Each row of a before or after table is a point. The points were changed in one or more steps. Then noise was added and the rows were shuffled. The steps act on columns, c1 being the first. What was done? A step turns or swaps two columns, mirrors them in a line or flattens them onto one, adds a multiple of one to another, or multiplies or shifts one. Angles are multiples of 10 degrees, from the lower column toward the higher: turns from -170 to 170, lines from 10 to 170 but not 90. Use the fewest steps. Two steps may share a column if one is a turn and the other turns, adds or multiplies; they go together, in the order done. Otherwise the lowest column goes first.

Before:
[[ 46 -21 -16]
 [ 17 -30   2]
 [-10  10  40]
 [-18  -7 -17]
 [ -1  26  -5]
 [  9 -29  15]
 [-29 -60   3]
 [-13   9  -6]
 [ 10  23  12]
 [ 15   2  11]]
After (10 x 3):
[[ -1  28   6]
 [-14  12  -2]
 [-19   0 -17]
 [ 10 -32   4]
 [ 11  19  20]
 [-10  -7  40]
 [ 15  -3   8]
 [ 47 -15 -25]
 [ 17 -26  -9]
 [-29 -57 -20]]
Steps: turn c2 and c3 by 20 degrees

Before (10 x 4):
[[-11  -4  -9  27]
 [ -7  -2 -20  25]
 [ 11 -14 -43  -5]
 [ 21 -60 -34 -32]
 [ 33  24   4  12]
 [ 13  10 -27  15]
 [ -1  10  -6 -37]
 [ -1  19  37  20]
 [-11  27  23  11]
 [-19 -26  42  13]]
After, 10 rows:
[[ 14   4 -21 -21]
 [ -9   7 -31 -20]
 [ 15   2  -4 -27]
 [-27   4 -23  28]
 [  2  -5  33 -21]
 [ 13  -4  14 -10]
 [-31   0  -1 -14]
 [-10   7 -40   5]
 [ 18  -7  41  -7]
 [ -1   1  -7  36]]
Steps: turn c1 and c4 by -170 degrees; flatten c2 and c3 onto the line at 100 degrees

Before (12 x 6):
[[-15 -26 -23  16  10 -12]
 [ 14 -16  21 -31  20 -36]
 [ 16 -15   3  -5  23 -17]
 [ 25  14  57 -23  26  -3]
 [ -7 -26  -4  16   1   2]
 [-28 -17   1  -7  15  36]
 [ 24  12  22 -27   0   7]
 [ -7 -60 -25 -12  -1  27]
 [-18 -20  -6  -7  -7   0]
 [  5 -36   6   3   3 -19]
 [-13 -34   7   4  -8  12]
 [-31 -31  -4  -4 -12  23]]
After (12 x 6):
[[ 15  16   1  16  24   3]
 [-30  18   3 -30  15 -18]
 [ 23   6 -58  11  28 -18]
 [ 12  22 -15  45  20 -14]
 [-12  32   5 -14  -8   0]
 [-17  17  30   8   9  20]
 [ 25  -1 -25   1  -1 -30]
 [-32  27  13 -21 -13 -12]
 [-16  18  11   1  -8  -3]
 [ -7  48  44 -24   0 -20]
 [  7  38   7  18   4  10]
 [ -7  21  12  -9   1  13]]
Steps: turn c2 and c3 by -160 degrees; turn c4 and c6 by 110 degrees

Before:
[[  4  35   2   1   5  22 -12 -13]
 [  9 -10  18  21  36   8  -4  -2]
 [ 21  -4  10   2  24  27 -10  12]
 [ -8  -3  16   8   8  30  -4  13]
 [ -1   4   2  10 -12  -6   7  15]
 [ 16   5   4   2 -14   2   9 -37]
 [ -9 -23   0   8 -11 -14 -11   8]
 [ -3 -27 -47  13  12 -12  15   8]]
After (8 x 8):
[[  0 -17   0   8   0 -20  13   2]
 [  0 -13  10  -8  -1  24  16   0]
 [-12 -12  17   3  11   5   1   5]
 [ 16   5   4  -3 -13   4 -34  17]
 [ -8 -21 -47  60   6 -20  -4 -16]
 [  5   6   2   9  -4  -4   7 -15]
 [ -1  25   2  -1   0  32  -2  18]
 [ -9 -13  15  -8   7  27  12  -5]]
Steps: flatten c1 and c5 onto the line at 140 degrees; turn c2 and c6 by 20 degrees; add -1 times c3 to c4; turn c7 and c8 by -130 degrees

Before:
[[ -4  11  18  -7  -7   3   2 -39  -2]
 [  7 -21  -3  -2  -9   8   9  -1  42]
 [ 24  20   5 -15  -5  23  15   1   4]
 [-17  26 -32  19 -15  17  11 -13  -1]
 [ 11 -10  30   2  12  23   6 -15 -16]
 [-12 -17   8   2  23   5   5  -6  47]
 [  6   6  13  17  15   3 -14   2 -24]
 [ -6   6   0  -1   7   4  12  -2 -27]
 [-36  22  60 -24 -12   7  10   0  12]
 [ 18 -15  20  21  13  -3  25 -32   1]]
After:
[[  7  19   5   4  22   5   4  -6  44]
 [  0  -7  14  15  16   3 -14   1 -24]
 [-32   3 -31  20 -16  17  11 -12   0]
 [ 22  -7  20  20  14  -2  26 -30   4]
 [-36  20  62 -25 -12   2  11  -1  13]
 [ -5 -29   5 -18  -4  21  14  -2   3]
 [ 20   4  -3  -3  -9   9  10  -4  42]
 [-13  -1  17  -8  -6   5   3 -40  -1]
 [ -9   1   2  -1   9   4  10  -4 -28]
 [ 13  -4  31   0  14  23   6 -13 -14]]
Steps: mirror c1 and c2 in the line at 150 degrees

Before (8 x 11):
[[ 42  20  -1  27   0  35   6 -23  -2 -23   1]
 [ -9  19  37 -27 -22  -1 -33  16  22  14  25]
 [  0 -44   9  33  42  -6 -17 -26  15  18 -32]
 [  6  -7  13 -16   6  -3   2  22 -19  27 -37]
 [ 16  20  -6  12  -3 -32  21  16  28 -36  22]
 [ 10 -28 -24 -10   4  30 -21  29  -7  19   7]
 [ 60 -45  10  -4  49  11   1 -24 -12  36  -7]
 [ 25 -22  -7   7   3  31  15 -12 -18 -25  23]]
After, 8 rows:
[[ 40  21  -7  28 -27 -20   4 -21  -5 -20   4]
 [ -9  26  40 -26  13 -18 -35  13  20   5  26]
 [ 62 -51  16  -6 -39  29  -1 -24 -12  35  -6]
 [ 12 -29 -23  -9 -26 -15 -17  28  -7  23   6]
 [ 26 -27 -12   5 -24 -18  16  -8 -18 -24  23]
 [  7 -15  15 -15  -1   6   0  19 -17  26 -35]
 [  0 -37  11  31 -24  36 -16 -26  14  15 -33]
 [ 17  26 -10  12  27  19  22  17  26 -37  23]]
Steps: add 0.3 times c9 to c2; turn c3 and c10 by -10 degrees; turn c5 and c6 by 130 degrees

Before:
[[-26  -4  18   2  12 -10  29  -9   9 -11  -8   7]
 [-14  -6  -9   6  11  16   6 -14 -17 -18  -4  -6]
 [-12  16 -11  21  -4   6  -2  16  20   5  -2  26]
 [ -9  27   1 -23 -20  20  17  10  -1   3   5 -10]
 [-16  27   5 -16  -2  15 -12 -22 -15 -11   4  18]
 [  3  16  -4  14 -14   7   1  -2 -28  -4  -7  16]
 [  5  -4  19  -1 -14 -17  24 -19   1   2  25  14]
 [ 11   5   8  20  -4  17  16   1   2  -3 -18 -17]
 [-13   2  -2  -5  14   5  -1  -1  -7  13  -4  16]
 [  5  -7   2  11  -1 -12 -15   6 -11  -8   1  19]
 [-28 -13  21 -20 -23 -19  -1 -18 -19  24  18 -15]
 [  8   8 -14   4 -24 -20  -1   0   7  16 -15  13]]
After, 12 rows:
[[  0   5   9  -3  -4  51  -3  12   2  16 -14 -17]
 [ 15  16 -11  -1  -5  18   5 -13  20  -2   2  26]
 [ 10  27   1  -2 -19  61   2  -9  -1  17   1 -11]
 [-18  -4  19   5 -13 -52   2   5   1  24  23  14]
 [  1   7 -14  -2 -24 -60  17   8   6  -1 -14  14]
 [ -2  16  -3  -1 -14  21  -5   2 -28   1  -5  16]
 [-13  -6 -10  -1  11  48 -19 -14 -16   7  -3  -6]
 [ -1   3  -3  -1  14  16  13 -14  -8   0  -5  17]
 [-22  28   6  -1  -4  44 -11 -16 -14 -12   2  18]
 [ -9  -4  18  -1  12 -31 -10 -26  10  29  -7   8]
 [  7  -7   2   0  -1 -37  -8   5 -10 -15   3  19]
 [-17 -13  21   4 -23 -57  24 -28 -20  -2  14 -14]]
Steps: swap c1 and c8; flatten c4 and c11 onto the line at 80 degrees; multiply c6 by 3; swap c7 and c10

Before (14 x 14):
[[ -6  24 -21  12  39  -1 -30  23 -19  -4  11  36 -24  18]
 [-13   2 -28 -22  25 -36   2 -20   9 -14  -8   2   9  21]
 [-19   6 -20  30 -17 -25 -30 -11  30 -17  43  55 -12  23]
 [ 23 -33   1  -8  -5  33  -1 -28  22  29   7  33  15 -12]
 [-11 -16 -12 -10  -3  -3   2   0  12 -12  16   0  40  -2]
 [-33  27 -33  15   7 -11  -2 -30  -3 -40   9  14  11  31]
 [ -4 -11  -5  -6 -12  -9   2 -18  -7   4  -4  -4   0 -18]
 [  5  15 -11   9 -12  25   8  34  44  -2  17  52 -40  14]
 [ 20 -30  29 -18 -31  23  10   4  15  13  -8  51  11   4]
 [  1  -3 -39  11   8   3 -43   7   0 -28  10  21 -29  30]
 [ 28 -16  11  -7   3   6  -1 -14  17 -14 -15  26  20 -29]
 [-24   7  -5 -23   2  -1 -31 -26  14  -9  -5   5  18  -3]
 [  5 -33   1 -29  -7  22   0 -13   8  -6  17  49  -4 -25]
 [ 30  -4   6 -33 -14   5  -3 -26   5   0  21  11  20  -7]]
After:
[[ 24 -35   0  -6  -5  31  -5 -11  33  30  47  31 -10  -9]
 [ -6 -10  -6  -7 -15  -8   1 -17   6   1  30   0  -5 -14]
 [ 29 -18  11  -7   2   8  -2  -1  24  10  38  26  23 -28]
 [  5 -33   2 -30  -6  23  -1  -2  14  -6  61  45   3  -3]
 [-13 -14  -9  -9  -3  -3   2   8  11  23  22  -3  35  11]
 [  5  15 -13  10 -14  25   5  52  14 -33 -21  50 -22  28]
 [-21   7  -4 -25   4  -1 -33  -8  33   8  -8   6  18  -4]
 [ 32  -7   5 -29 -14   7  -5 -17  21  15  18   9  13  12]
 [ -5  24 -24  11  37  -1 -29   5 -31 -20 -34  38 -12  26]
 [ 19 -34  25 -16 -32  25  12  10   9  16  21  53  -1 -14]
 [  3  -5 -41  11   8   4 -48   2  -4 -34 -25  20   5  20]
 [-18   9 -20  33 -20 -26 -33  11  32 -17 -13  56   6  52]
 [-32  25 -30  14   6 -11   0 -27  18 -16 -54  14  36  27]
 [-13  -1 -25 -20  22 -36   4 -11  19  -4 -23   3  16   2]]
Steps: add 1 times c2 to c14; turn c11 and c14 by 70 degrees; turn c8 and c9 by -40 degrees; turn c10 and c13 by -50 degrees

Before (14 x 18):
[[ 15 -11  21 -12 -12   5 -15  -4   4   6  10 -19   3  -9 -21  -6  -5 -12]
 [  3  18 -12  32   5  17  12   9   1   7 -11  14   6  21  17  12   9   1]
 [  0  -2  -1  -1  21   6  19  -7 -21 -11 -11 -15   6  23   1  12  -3   3]
 [ 15  11  16 -12  17   1  -2 -10  20   8  28  17  22  -6   9 -15  -4 -17]
 [ 22   8  -7 -12  -4  -7   1   0 -31 -20   2 -12 -11   3 -23   5   4 -14]
 [  3   1   3   3  16 -11 -16 -11 -17 -27   7 -13 -34  15  -7 -10  -1  -8]
 [  0  -7  15  -9 -11 -13   0 -16 -11  -4   7  -7  -5 -20 -16   8 -18 -30]
 [ 10  -8   1   0  -4 -15 -16 -25 -17   3   6 -13  19  -9 -13  -3   2 -16]
 [  4   2  10  -3   5 -26   1   2 -15   3  -1 -15 -11  15 -16   9  12 -17]
 [-26  13 -19   7  -6  11  12   8   8  -8   1   5  12  10 -11  17  29  -2]
 [ 11   5  21 -16 -11  -5 -13 -11   9  -4  16   3  17   4  28  -2  -2 -13]
 [ -1  -8   4  -3   6  -4  -4   6 -21 -23 -19  -2 -10   8 -16  -8  16 -26]
 [-15  31 -12   8  12  19  13   9   0  13 -13  -3  12  -6  22   9  23   5]
 [-21  33 -14  10  17  16  -8  22   3   5 -15  20  21  17  10  21   6  11]]
After (14 x 18):
[[  5   2  10  -3   5 -60  14   2 -15   3  -1  18  19  52  13   8  12   2]
 [-21  33 -14  10  17  49 -14  22   3   5 -15 -21  50  -9  -5  21   6   7]
 [-15  31 -12   8  12  46   4   9   0  13 -13   0  42 -33 -23   9  23  36]
 [ 11   5  21 -16 -12 -11   2 -11   9  -3  16  -7  47  11 -26  -2  -2 -21]
 [ 15 -11  21 -13 -13   8  -1  -4   4   6  10  22  33 -15  17  -7  -4 -24]
 [  3   0   3   3  16 -21  -5 -11 -17 -27   7  14  -4  29   5 -10  -1 -18]
 [ 15  11  16 -12  18  -1  12 -10  20   8  28 -18  52  -7  -6 -15  -4 -16]
 [ -1  -7  15  -9 -11 -44  23 -16 -11  -4   7   9  24   2  15   7 -19 -38]
 [ 22   8  -7 -12  -3 -17  11   0 -31 -20   2  16  19  13  21   5   5  -4]
 [ -1  -8   4  -3   6  -6  18   6 -21 -23 -19   5  20  13  16  -8  16  -4]
 [-26  14 -19   7  -6  33   9   8   8  -9   1  -3  42  -8  12  17  28  37]
 [  0  -2  -1  -1  21  27  10  -7 -21 -11 -11  15  36  11  -3  12  -3  14]
 [ 10  -8   1   0  -4 -43   2 -25 -17   3   6  15  49  14  11  -3   2 -21]
 [  3  18 -12  32   5  55   7   9   1   7 -11 -16  35  -7 -14  11  10  19]]
Steps: multiply c6 by 3; turn c6 and c14 by -30 degrees; turn c7 and c18 by 50 degrees; add 1 times c17 to c18; turn c12 and c15 by 170 degrees; shift c13 by 30

Before, 11 rows:
[[-15  11  23 -28  -5   7   5  -4 -34  20  -4  -8   3  19  -8 -28  -8 -14
    2   2]
 [ -9   3  -3   9 -23 -27 -14  -3 -14   4 -30  -6  -1   6  34  -9 -60 -29
  -37  27]
 [  0   0 -15  -1  17 -23 -25 -29   8   4 -11  -3  -9  29  17   8 -49 -38
  -43   9]
 [-15 -26  14   9  31   6   3   4  10   0  17   6   7  -5 -11  23  24   8
   -5  33]
 [ 18 -15   4  12  45 -11   1  -5   9  -7  48  26  23 -10  -1   5   6  22
  -15   0]
 [-29  22   8   5 -24  17 -16   1   6   6 -10  -5  10  25  -1 -23 -13 -11
   -9   5]
 [-30  26  17 -17  -9 -21  -8   0 -14   6  -9   7  -5  35  -2 -36  -1   0
    6  30]
 [-19 -12  -2   1 -18 -20 -20   4 -18   7 -22  -8   9  33  -3 -34 -10 -22
   10   7]
 [ -4 -10  -3  22  29  -8  25  -5  24  21  29  13  -1 -16 -29  -5  13   3
    1  18]
 [ 23  -8 -16  -1  22  -7   6 -10   7  14  41  11  34   0 -15  15  20   8
  -16  35]
 [-20   5 -14 -42 -12  -8  -5  12  -5  18  -7 -16  -9  21  21 -42   0   2
    3   5]]
After:
[[-15 -10  -3  13  29 -11  29  -1  23  20  31 -11   0 -14 -27 -14  13   2
    1  18]
 [-13  -7   9 -21  20  -2   7  -7   7  14  38 -16  35  -1 -14   4  21   7
  -17  37]
 [ 47   3  18  -3 -12 -22  -5   7   0  19 -11   8 -10  24  21 -30  -1   2
    5   4]
 [ 30  10 -17   1  -3  -2   6   2 -32  23  -4  17   6  18  -7 -27  -7 -13
    3   2]
 [ -2  -1  14  -4  20 -18 -25  -9  11   5  -9  -4  -9  29  16   7 -47 -39
  -43   8]
 [ 34  25 -19  21 -10 -31  -5  -1 -15   8  -8   4  -3  34  -1 -24   2  -1
    7  31]
 [  0 -26 -13  18  31  14   8  -1   7  -1  14  -2   7  -5  -8   6  26  10
   -5  37]
 [  7  -9   5  15 -21 -31 -21   1 -18   7 -21   7   7  32   0 -19 -11 -25
   12   5]
 [ 11  21  -5  31 -24   9 -17   1   8   6 -10   5   8  23  -3 -14 -11 -11
   -9   4]
 [-21 -15 -15 -11  44  -5  -2  -2   8  -6  49 -17  29 -10   0 -16   5  27
  -17   2]
 [ -2   7   5  12 -21 -30 -17  -1 -16   4 -29   3   1   9  33  13 -63 -28
  -38  27]]
Steps: mirror c1 and c4 in the line at 120 degrees; turn c3 and c12 by 150 degrees; turn c6 and c16 by -20 degrees; add -0.5 times c5 to c16; multiply c8 by 0.4

Before:
[[-26  46  47   2 -13  -9  22  60   2  -5  -5  -3   0   0 -15 -17  16  41
   22  -3  15  29  -7  22]
 [ -5   0  37  -2 -21  16 -22  -8 -27 -26  12   7   0  26  16  -8 -11   1
   15 -24 -15  -3 -18   2]
 [ -4 -20  26  12  24  48 -22  16   1  -9 -24  21   5   5  25   5  -5   3
   -8  21  11  26   9  12]
 [-29   3   0   3   3   2 -29  26  23 -19  14  12  19  24 -23  30 -11  -8
   -5  13 -32   8   1  -1]
 [  4 -14  23 -20 -13  12   3  -2   0  -6  -7 -22 -10  25 -40   4   5  15
   24 -25  -7  -2  -3 -17]
 [-45   2  -6   7  -7  45  14  13  -2  21 -13 -26  -3  -3 -12 -16   4   2
   36  -1 -16   9  -1 -21]
 [-31 -10 -17   7 -17 -13   2   3  -9 -12  27  -5  -6   5 -51  -1 -28   1
   -6  26 -11   2  10   9]
 [  9  -2 -10   5 -19 -15 -10  19 -16   5   4  -3 -17  27  -2  20 -10 -48
   21   8 -35  29 -10  16]
 [-26 -31  -3  20 -11  -6 -17   3   5 -17 -29 -24   8  15  -9   9  15   7
  -17 -29 -35  22 -11  -8]
 [  2  15  28  30  46 -23 -13   5   2  12  -6   6 -17  -5  -2  14  -8 -12
   21 -25 -19  36  -5  15]
 [-26  -5   6  44  18  -1   8  14  39  17  -2 -17  -5  -7   5   1  -3 -22
    0  24  19   7  21 -16]
 [ -7 -35 -48  13   3  15 -12  10  -4  -3  14 -10  20  10  16 -19   1   2
   -4   0   2  -1 -26  25]]
After:
[[-46   1  -6  -5  -7  45  15  14  -1  -8 -13 -13  -2  -3   8 -27   8   1
   56  -1 -21   5  -1 -20]
 [  4 -14  24 -22 -13  12   3  -1   0  30  -7 -13 -10  25  25 -14  -3  15
   39 -24   3   5  -3 -18]
 [-26  -5   6  51  18  -1   8  14  38 -16  -3 -16  -4  -7   6  -3   7 -22
    7  26  -1  -3  21 -17]
 [  8  -2 -10 -18 -18 -15 -10  20 -16  -2   4   5 -17  27  17  12  29 -48
   26   7 -42  -9  -9  16]
 [ -7 -36 -48  13   3  15 -12  11  -4  -7  14 -11  20  10 -23  -6  -1   2
   -1   0  -5   1 -25  24]
 [-26  47  48  12 -14 -10  21  60   2  14  -5   4  -1   0  -5 -18  29  42
   28  -3  16  16  -7  22]
 [-30   4   0 -18   4   2 -29  26  23  29  14   9  18  24  22  19   7  -8
  -11  12 -37 -11   1  -1]
 [-30 -10 -16  -1 -17 -13   2   3  -9  42  27  -6  -5   5  24 -21   2   1
   -5  25 -16 -28  11   9]
 [ -5 -19  26  17  24  48 -21  16   1 -10 -24  18   5   5 -17  20  26   3
  -20  22   6  -5   9  12]
 [ -6   0  37 -11 -22  16 -21  -7 -27  10  11  12   0  26 -27  13  -3   0
   16 -24 -16 -12 -18   3]
 [  3  15  28  14  46 -23 -12   5   2  -7  -7  13 -17  -6  16   6  35 -12
   22 -24 -36  -8  -5  16]
 [-26 -31  -4  -6 -11  -7 -17   2   6  19 -29 -29   8  15   3  10  22   7
  -10 -30 -51  14 -11  -9]]
Steps: multiply c21 by 1.3; turn c4 and c21 by -30 degrees; turn c10 and c15 by 140 degrees; turn c15 and c16 by -40 degrees; turn c12 and c19 by -20 degrees; multiply c19 by 1.3; swap c17 and c22

Before (10 x 32):
[[  0  56  17  19 -31 -19  31  24  -2  18 -12  30 -17 -10   2 -36  -5  11
   53  -7 -26  -2  -4   6  -5  11 -25  14  31 -20 -10 -22]
 [  9  31   2 -30 -25   3 -31  17   8 -24  15 -22   6   7  29  16  -4 -28
  -12 -11 -13   4 -22  -3  13  10  -5   2  -6  51  26   6]
 [  1  14  -8  33 -10  22  -4  60 -15   0 -40  17   1 -15  10  -8 -28 -36
   29 -33 -33   1 -34 -12  13  26  20  46 -26  22   6 -39]
 [-44  -1 -13   1   6 -10 -16  30  17  -5 -17  -7  -7  -4 -16  12   9 -22
  -14  13 -34   0   9   6   0   4  -5   1  38  11  -9   3]
 [-31  38  21  -9  14 -34  -4  -7  -1   9 -20  26 -18 -11 -23  -2 -11  40
   43 -15 -12 -14  16  -9  18 -20   2 -22  19   0 -27  22]
 [-21  16  13 -15   9  -3  18 -20  31   1 -12  14  37 -22  -5   0  22  23
   40  32 -18 -19 -25 -41  20  11  -5   7  -1 -15 -46  -5]
 [-22  -1 -13  13  -9 -13 -16  11   3   6 -14  -3  42 -19 -10  18  -2  -5
  -16 -22  -4 -35  37  27  21  -7  -8   0  11  18   1 -20]
 [  9 -27  15  46  -6  18 -26  16 -26  17  26   8  44   3 -22  -6 -22  22
  -20   6 -20 -10 -15  -6  -7  -8  25   9   1  17  45  22]
 [-16  10 -13   2 -12  14 -31  -7 -17  13  -8 -17   8 -23 -38  20 -28 -16
   12   6 -36 -14 -39  -5  23 -30  37  12  13   7   9  -6]
 [  1 -21  21   5  -9   8 -34   1 -11 -23  -6 -35 -17 -21  -3 -17 -36  14
   18  14  -7   3 -32   9  -6 -57   9  -1  14 -19  -1   2]]
After:
[[-31  -8  20  -8  12 -32  -7  -8  -3   8 -21  -3 -11   7 -21  -3 -10  39
   43  39 -12 -12  14 -11 -19   4  10 -22   3  -3 -30  21]
 [  1 -23  16  20 -35 -21  32  22  -2  21 -11   1   1  29   1 -34  -6  11
   53  54 -27  -4  -6   6  -5  17  33  10  30 -21  -9 -21]
 [  9  10  15  46  -5  21 -24  15 -25  16  26  -1  18   2 -22  -5 -23  23
  -20 -29 -22  -8 -15  -6   7  -2 -46   9   0  15  43  25]
 [-19 -37  14 -16  10  -5  18 -21  31   3 -14   1  29  15  -4   1  16  23
   39  -3 -17 -19 -25 -41 -24   2 -21   8   5 -15 -47  -5]
 [ -1  19  -9  32  -9  22  -5  62 -16   2 -39   0 -12  14  11  -9 -28 -38
   29  28 -31  -1 -33 -11 -20  -6 -16  44  -7  23   7 -39]
 [ -1  -3  22   8  -9   8 -31   2 -13 -23  -5   0 -19  29  -3 -17 -40  15
   19 -26  -7   5 -30  10  -4  -8   2  -2 -14 -18   1  -1]
 [ 10  -7   4 -30 -24   5 -35  15   5 -22  14  -2   7 -19  28  17  -6 -31
  -10  34 -12   5 -24  -7  -5   0   0   2   1  51  26   6]
 [-22  18 -13  11 -10 -11 -15  10   5   7 -12   1  39   0 -10  19   1  -4
  -19  11  -5 -36  36  26 -26  -1 -20   3   6  19   2 -23]
 [-16 -10 -13   2 -16  14 -33  -8 -18  14  -8   2 -17   7 -35  19 -26 -18
   15   4 -37 -16 -41  -6 -23  -2 -32  14  -3   7   9  -6]
 [-45 -10 -15   2   6 -15 -14  28  20  -8 -16   0  -5   0 -19   9  10 -25
  -13  -6 -35   0   7   5   3  17   6  -1  30  11 -12   4]]
Steps: turn c2 and c20 by 120 degrees; multiply c12 by 0; mirror c13 and c27 in the line at 160 degrees; add 0.5 times c16 to c14; turn c14 and c25 by 160 degrees; flatten c26 and c29 onto the line at 60 degrees
